Rows are points. A path goes straight from each point to the next, and from the last back to the first. The post is the endless flat space through its rows: a point in 2 columns, a line in 3, a plane in 4, and so on, so that a path can go around it. How many times does the path go around the post? Going back the other way cancels.

Post (1 x 2):
[[ 0.9 -0.9]]
Path (16 x 2):
[[ 5.1 -1.7]
 [ 2.6  1.5]
 [-0.9  5.9]
 [-2.2 -2.2]
 [ 0.9  5.7]
 [ 4.4  2.6]
 [ 2.7 -4.1]
 [-2.0 -4.2]
 [-0.9  0.7]
 [ 5.5  4.1]
 [ 2.4 -2.8]
 [-0.3 -5.7]
 [-3.2 -0.4]
 [ 1.2  5.9]
 [-3.0  0.6]
 [-0.6 -4.1]]
Times around: 1

Post, 5 rows:
[[ 0.5 -1.8 -0.4  1.9 -0.6 -5.5]
 [ 1.0 -0.6 -5.7 -4.5  8.8  5.8]
 [ 1.0  3.1  1.9  3.1 -3.9 -3.6]
 [ 1.4 -2.7  0.8 -0.5  2.4  0.3]
 [-2.0  0.4  1.2 -0.5  0.6 -2.4]]
Path (28 x 6):
[[-2.4 -2.9 -1.8 -1.3  2.6 -1.3]
 [-7.6  2.9  1.0  2.8 -1.2 -5.2]
 [-0.7 -1.2 -3.3  0.3 -3.0 -5.5]
 [-3.0  4.3  0.7 -2.9 -2.7 -6.7]
 [ 5.4  0.0 -0.5 -1.1  4.7  0.5]
 [-1.0  5.4  1.7 -0.6  2.1 -1.0]
 [ 1.9 -2.7  0.0 -2.2  1.2 -0.8]
 [-1.3  4.2 -3.2 -0.4 -2.3  0.3]
 [ 1.5  0.8 -2.0  3.0 -4.6 -6.5]
 [ 1.6 -3.3 -1.7 -5.7  7.5  2.7]
 [ 4.7 -1.6  0.5  1.2  5.5 -1.2]
 [ 2.6 -0.7 -1.9 -1.7  7.1  0.4]
 [ 7.4 -2.5  0.4 -0.3  0.7 -2.6]
 [ 5.8 -7.2 -0.7 -1.0 -1.4 -0.5]
 [ 3.1 -3.0  0.5  2.4 -0.1  0.0]
 [ 3.4 -2.2 -2.7  3.4  2.0 -1.9]
 [-2.2  5.1  2.5  2.7 -2.5 -6.6]
 [-2.3  3.0 -2.2  2.2  3.1 -5.5]
 [ 0.4 -9.3 -2.6  3.4  2.6 -1.8]
 [-3.0  3.2  1.0 -4.6  1.3  5.2]
 [ 6.1 -4.4 -1.4 -1.0 -0.3 -2.8]
 [ 0.0  3.3  2.7 -0.1 -2.2 -3.9]
 [ 1.5  3.8  4.4 -0.3 -4.5  1.8]
 [-0.9  2.0 -1.0  1.2 -1.5  1.9]
 [ 1.4 -8.0  1.6  1.4  8.9  3.5]
 [-1.3 -0.3  4.0  0.5  2.8 -1.9]
 [-0.4  1.2  6.5 -2.3 -0.6  1.5]
 [ 5.5  0.9 -4.1 -2.0  1.2  4.9]]
Times around: 1

Post, 10 rows:
[[ 3.4 -0.5 -2.5  1.4  2.8 -0.1 -4.9  1.1 -0.1  2.0  2.8]
 [-1.0 -0.4 -0.7  0.0  3.3  3.4  0.8  3.1  1.6  3.1  3.7]
 [-5.5  3.8 -5.3  7.5 -2.8  0.9  9.7 -2.3 -1.8 -7.0  0.5]
 [ 3.5 -3.8  1.7  3.1  5.3 -0.8 -3.3  1.4 -1.8  2.8 -0.8]
 [-1.8 -3.8  1.5  2.6 -2.1 -5.1 -3.5  0.5 -1.0 -3.6 -3.9]
 [-1.4  3.7 -0.7  0.2  1.6 -1.0 -1.0 -1.6 -1.6 -0.6 -0.3]
 [ 0.1  0.7 -1.3  1.9  4.0 -1.4 -3.6 -0.9  1.6 -3.6  2.0]
 [-2.5  0.7  4.1  6.8 -4.2  0.1  3.3  2.0  0.1 -0.9  2.6]
 [-1.2 -0.5  0.1 -1.2 -3.8  1.6  0.1 -5.3  1.5 -4.5  3.6]
 [ 1.9 -1.1 -0.6  0.1  4.3 -3.7 -1.7 -0.2 -1.9 -0.1  3.2]]
Path, 24 rows:
[[ 0.5  1.8 -0.1  4.7  3.2  0.1 -1.2 -2.1  1.1  0.6  1.8]
 [-0.4 -6.9 -0.3  5.0 -0.7 -5.3  0.9  4.6  2.0  1.2 -4.8]
 [ 2.8  0.2  0.7  0.2  1.3 -0.5 -2.6 -7.8 -0.3 -7.9  0.7]
 [-2.3  1.7 -1.6  3.8 -3.1  3.0 -0.6 -1.7  0.8 -6.7  7.4]
 [-6.4  3.6  0.6  3.8 -1.5 -1.7 -0.7  0.0 -0.1 -0.8  3.3]
 [ 2.1  1.2 -3.4  6.8  4.2 -1.2 -1.9 -1.6 -0.3  1.0 -3.2]
 [ 0.3 -3.1 -0.3 -2.4  6.7  1.8  6.4 -3.7 -0.6 -3.1  3.1]
 [ 1.1 -2.9 -0.3 -3.2  1.9  1.0 -6.4  4.6  1.9  2.3  3.9]
 [-4.4 -1.1 -4.9  4.6  5.1  3.8  2.8 -3.1 -0.9 -6.4  2.9]
 [-2.8  0.2  1.3  3.5  3.7 -5.5  1.5 -2.4  1.0 -4.4  1.0]
 [ 0.6 -2.1  2.7  3.6  0.4 -4.5  0.9 -6.8  0.8 -5.5  1.5]
 [-7.8  5.4 -4.4  5.3 -1.2 -0.6  4.0 -5.4  0.1 -7.1  3.2]
 [-3.7 -1.4 -4.0  2.6  1.6  0.8 -5.7  2.2  0.2 -6.4 -1.1]
 [ 2.7  3.4  0.7 -1.9  1.0 -3.7 -4.3  1.8 -3.7  2.8 -2.7]
 [-2.7 -2.8 -4.6  2.8 -1.6 -1.9  1.3  2.0  4.5 -5.0  4.9]
 [-1.9 -0.7  4.5  1.5  4.1 -2.4 -2.3 -5.4  3.3 -2.0 -2.5]
 [ 7.3 -7.5 -0.5  4.2  3.9 -4.7 -3.7 -1.6 -1.2 -2.1  2.6]
 [ 3.4  2.4  2.5  5.4 -3.3  4.5 -1.0  0.1 -1.0 -0.7  4.0]
 [-3.8 -6.6 -2.2 -1.1 -5.7  2.0 -7.7 -0.3  2.9 -5.8  2.1]
 [-5.1 -1.7  2.1  2.6 -1.4 -1.1 -4.3 -0.6  4.7 -4.6  0.1]
 [-1.4  0.2 -2.0  4.8  2.2  1.6  0.0  3.5 -1.6  4.5 -1.7]
 [-3.3  3.4 -2.1  1.8 -1.2 -0.4  0.5 -4.1 -2.1 -5.9  4.1]
 [-3.5 -4.0 -0.3  2.5 -2.9 -1.8  3.5 -1.2  0.5 -9.3  1.1]
 [-0.5  3.5 -4.2 -3.9 -1.2  0.8 -0.1  1.1  2.9  0.5  1.0]]
Times around: 1
